Rows are points. The points of each table are mixes of a few directions, plus a little noise. How many directions does each table use, and how many do they share? Where both have some left over, give the other angles between the two spaces (their principal angles), to ten degrees, smallest first.

First (7 x 3):
[[-0.27 -0.23  0.81]
 [-0.27 -0.23  0.81]
 [ 0.06  0.05 -0.19]
 [ 0.08  0.07 -0.23]
 [ 0.19  0.16 -0.56]
 [ 0.16  0.14 -0.48]
 [ 0.05  0.04 -0.15]]
Second:
[[ 0.00  0.19 -0.12]
 [ 0.11  0.06  0.32]
 [-0.32 -0.11 -1.00]
 [ 0.13 -0.20  0.53]
 [ 0.09  0.06  0.27]]
Directions: first 1, second 2, shared 0; angles 30

First, 9 rows:
[[ 0.14 -0.92  0.36  0.71 -0.24  0.34]
 [ 0.12  0.18 -0.32 -0.41  0.33 -0.04]
 [-0.33  0.15 -0.26  0.09 -0.34 -0.13]
 [-0.24  0.75 -0.12  0.04  0.22  0.20]
 [-0.25 -0.36 -0.32  0.52 -0.27  0.30]
 [ 0.33  0.03  0.02 -0.53  0.34 -0.19]
 [ 0.07 -0.02  0.07 -0.37 -0.13 -0.41]
 [ 0.45 -0.49  0.53 -0.12  0.11 -0.12]
 [-0.28  0.69  0.05  0.07  0.01  0.03]]
Second, 9 rows:
[[ 0.71  0.33 -0.15 -0.53  0.35  0.12]
 [ 0.60  0.08 -0.17 -0.16  0.37  0.40]
 [-0.38  0.68  0.40  0.32 -0.10  0.06]
 [-0.40 -0.82  0.06  0.02 -0.09 -0.40]
 [-0.03  0.41 -0.17  0.12 -0.37  0.07]
 [-0.45 -0.51  0.09 -0.07 -0.25 -0.52]
 [-0.30  0.22  0.04  0.32 -0.28  0.07]
 [-0.23 -0.60  0.09  0.05  0.08 -0.17]
 [ 0.47  0.21 -0.14 -0.10  0.26  0.38]]
Directions: first 4, second 4, shared 3; angles 60

First, 11 rows:
[[-0.18  0.18 -0.18  0.07 -0.01 -0.11 -0.07  0.14  0.21  0.08  0.00]
 [-0.10  0.18 -0.17  0.09 -0.03  0.06 -0.19  0.10  0.16  0.27  0.07]
 [ 0.01 -0.15  0.13 -0.10  0.04 -0.24  0.30 -0.04 -0.09 -0.44 -0.13]
 [ 0.22 -0.30  0.28 -0.14  0.05 -0.02  0.26 -0.18 -0.28 -0.36 -0.08]
 [-0.32  0.43 -0.41  0.19 -0.07 -0.02 -0.34  0.27  0.41  0.42  0.10]
 [-0.26  0.41 -0.39  0.20 -0.08  0.12 -0.42  0.23  0.36  0.58  0.15]
 [-0.02  0.17 -0.15  0.12 -0.06  0.29 -0.35  0.06  0.10  0.52  0.17]
 [ 0.38 -0.51  0.50 -0.23  0.09 -0.04  0.46 -0.31 -0.49 -0.62 -0.14]
 [-0.50  0.28 -0.29  0.00  0.05 -0.73  0.30  0.31  0.43 -0.57 -0.23]
 [ 0.60 -0.21  0.24  0.08 -0.10  1.10 -0.62 -0.34 -0.45  1.07  0.40]
 [ 0.18 -0.47  0.43 -0.27  0.12 -0.41  0.68 -0.21 -0.35 -0.99 -0.28]]
Second (10 x 11):
[[ 0.84  0.29 -0.06 -0.04 -0.04 -0.16 -0.14  0.30  0.10 -0.03 -0.30]
 [ 0.34  0.26  0.02  0.10  0.08 -0.70 -0.22  0.26 -0.11 -0.19 -0.24]
 [-0.27 -0.13 -0.10 -0.07 -0.36  0.99  0.21 -0.29 -0.19  0.33  0.09]
 [ 0.12 -0.13 -0.04  0.67  0.00  0.47 -0.09 -0.18 -0.65  0.40  0.58]
 [-0.19  0.32 -0.06 -0.33 -0.30 -0.37 -0.10  0.10 -0.15 -0.26 -0.64]
 [-0.65 -0.28  0.24  0.37 -0.21 -0.11  0.58  0.03 -0.32  0.47  0.36]
 [-0.76 -0.26  0.10  0.19  0.13 -0.15  0.08 -0.21 -0.18  0.00  0.36]
 [ 0.33 -0.15 -0.03 -0.19  0.16  0.48  0.07 -0.05  0.52  0.04  0.14]
 [ 0.01 -0.16  0.00 -0.17  0.82 -0.52 -0.43 -0.10  0.70 -0.62  0.25]
 [ 0.22  0.24 -0.09 -0.52 -0.27  0.09  0.04  0.13  0.30 -0.15 -0.60]]
Directions: first 2, second 5, shared 0; angles 30, 90

First:
[[ 0.35 -0.18  0.32  0.10 -0.17 -0.01  0.10 -0.22  0.14 -0.19  0.32 -0.01
   0.53  0.20]
 [ 0.25  0.03  0.15 -0.09  0.10  0.07  0.18 -0.22  0.04  0.00  0.05 -0.03
   0.19  0.07]
 [-0.31 -0.26  0.12  0.26 -0.31 -0.15 -0.37  0.35 -0.33 -0.26  0.32 -0.20
   0.62  0.42]
 [-0.06 -0.04  0.21 -0.02  0.07  0.03 -0.06  0.07 -0.40 -0.09  0.18 -0.28
   0.66  0.46]
 [ 0.22  0.21 -0.34 -0.14  0.11  0.04  0.26 -0.26  0.63  0.27 -0.41  0.43
  -1.17 -0.79]
 [-0.72 -0.20 -0.18  0.31 -0.34 -0.21 -0.59  0.68 -0.44 -0.17  0.12 -0.17
   0.17  0.26]
 [-0.15 -0.02 -0.33  0.13 -0.21 -0.11 -0.12  0.14  0.38  0.05 -0.19  0.31
  -0.81 -0.52]
 [ 0.44  0.47  0.05 -0.57  0.75  0.33  0.60 -0.55 -0.04  0.39 -0.37 -0.07
  -0.18 -0.10]]
Second (9 x 14):
[[ 0.36 -0.15  0.28  0.10 -0.14 -0.06  0.13 -0.22  0.06 -0.08  0.20 -0.06
   0.41  0.13]
 [ 0.49 -0.36  0.12  0.19 -0.22 -0.21 -0.51  0.02  0.12  0.21  0.03  0.02
   0.22  0.17]
 [-0.54  0.16  0.04 -0.32  0.00  0.55  0.57 -0.04  0.47 -0.73  0.35  0.47
   0.11 -0.06]
 [-0.57  0.13 -0.08  0.11  0.01 -0.05 -0.06  0.29 -0.33 -0.27  0.18 -0.23
   0.15  0.19]
 [-0.56  0.50 -0.31 -0.84  0.63  0.57  0.84  0.02 -0.86  0.67 -1.02 -0.01
  -0.58 -0.43]
 [ 0.35 -0.10  0.16  0.52 -0.37 -0.41  0.10 -0.24  0.29 -0.24  0.38 -0.14
  -0.01 -0.16]
 [ 0.20 -0.39  0.02  0.22 -0.47 -0.17 -0.22  0.10  0.13  0.14 -0.09  0.20
  -0.09 -0.19]
 [-0.29  0.50 -0.37 -0.16  0.72 -0.02 -0.53  0.19 -0.01  0.08 -0.05 -0.23
  -0.43  0.24]
 [ 0.57 -0.30  0.17  0.17 -0.17 -0.20 -0.32 -0.12  0.13  0.21  0.03 -0.01
   0.21  0.12]]
Directions: first 3, second 6, shared 3
